Rows are points. A path goes straight from each point to the next, and from the last back to the first. The post is the endless flat space through its rows: a point in 2 columns, a line in 3, a plane in 4, and so on, so that a path can go around it. Count how often the path circles the post. Going back the other way cancels.

Post (2 x 3):
[[-30  -5 -29]
 [ 25   2  25]]
Path:
[[-16   2  67]
 [-11  11  14]
 [-60   4 -95]
 [ 47  -8  12]
 [ 20 -39  10]
 [  1 -31 -16]
 [ 24 -14 -31]
 [ 55  27  20]
 [-48  39  -9]
 [ -3  -3  25]
 [-21 -32 -20]
 [  5  -7 -30]
 [-11  28 -52]
 [-30  31 -24]
 [ 32   4 -18]
 [  1 -36 -41]
 [ 12 -16  24]
 [-32   8  32]
 [ 17  25  27]
 [ -3  17  33]
 [-16  -6   4]
 [-13 -37 -46]
 [ -8  -7 -30]
 [ 42  31  11]
 [ 90 -13  29]
 [ 45 -23  36]]
Times around: 0

Post (10 x 11):
[[ 10   9  22  47  -6  -8 -28 -31  -8 -17 -31]
 [-22   6  29 -23  17  16 -17 -10 -20  13 -24]
 [ 12 -11 -28  25   0 -56 -20 -25  32 -22  43]
 [ 29  -7 -23  40  32  12 -29 -28 -36   4   0]
 [-28   6   6 -12  11   9  62  70   2  24   4]
 [ -9  17 -21  52  32   9 -16 -39  14  25  -7]
 [ 12 -33  -8  12  11 -54  21  18  14  -9  -1]
 [ -6  12  -4  -9 -19  31  30  27  28  -3 -46]
 [  0  11  19   5   9  18 -46   8 -13  30 -16]
 [-24 -41  38  -6 -81  69 -91 -25  37 -52 -46]]
Path (25 x 11):
[[-30 -24  95 -23  -6  21   7  20 -26  12 -73]
 [ -8 -63  58 -23 -62   6 -27  46  34 -35  15]
 [ 31 -32 -38  53  19 -10   1 -24   5  45   8]
 [-15   6  28  30 -21  26  -5 -36  55   9 -36]
 [-10  21  -4  28  10  43 -11 -12  11  -4  19]
 [ 34   7  30  57 -11 -40 -44 -59  17  20 -43]
 [-31  14  15 -40   5  13 -31  16   0  44  13]
 [ 35  30 -20  -1  34  -1 -25 -12  -4  61  28]
 [ 17 -19  18  12  15   4  -7 -14 -23  21 -21]
 [  3 -10  -8  84  -2 -27  -4   6  -5  24  -4]
 [ -5 -55  10  50  17  29 -61 -15 -45   0 -33]
 [-42   6   5  25  -7   0  20   4  54 -16  -5]
 [ 16 -55  25  40  17  22 -28 -45  -8  -7 -49]
 [ -2  -9 -28   5  24  18   3  28  27  64  -9]
 [-35 -20  16  10 -36 -13 -59  -9  21 -10 -24]
 [-13 -31 -20 -24 -32  16   7  69  59 -24 -26]
 [  1 -26  29  26  17  50 -38  10   1 -19 -49]
 [  3 -20   5  -1  40  11 -65 -37 -68 -14 -21]
 [-10   7  38  -9 -13 -40 -40 -21  15  12 -45]
 [ 13 -83 -68  36 -31  17 -25 -41  57 -32  30]
 [ 32  13   5 -10  17   5  -5  -8   2  44  -5]
 [ 24  28  -4  51 -28 -16 -15 -69 -13 -10 -39]
 [-21  17  19 -26 -40  -3 -44  14   9 -13 -15]
 [-28  30   2  -6  48  -7  30  42  32  16 -49]
 [ 16  24  -6  18  29  21   5  19  -7  37   0]]
Times around: 2
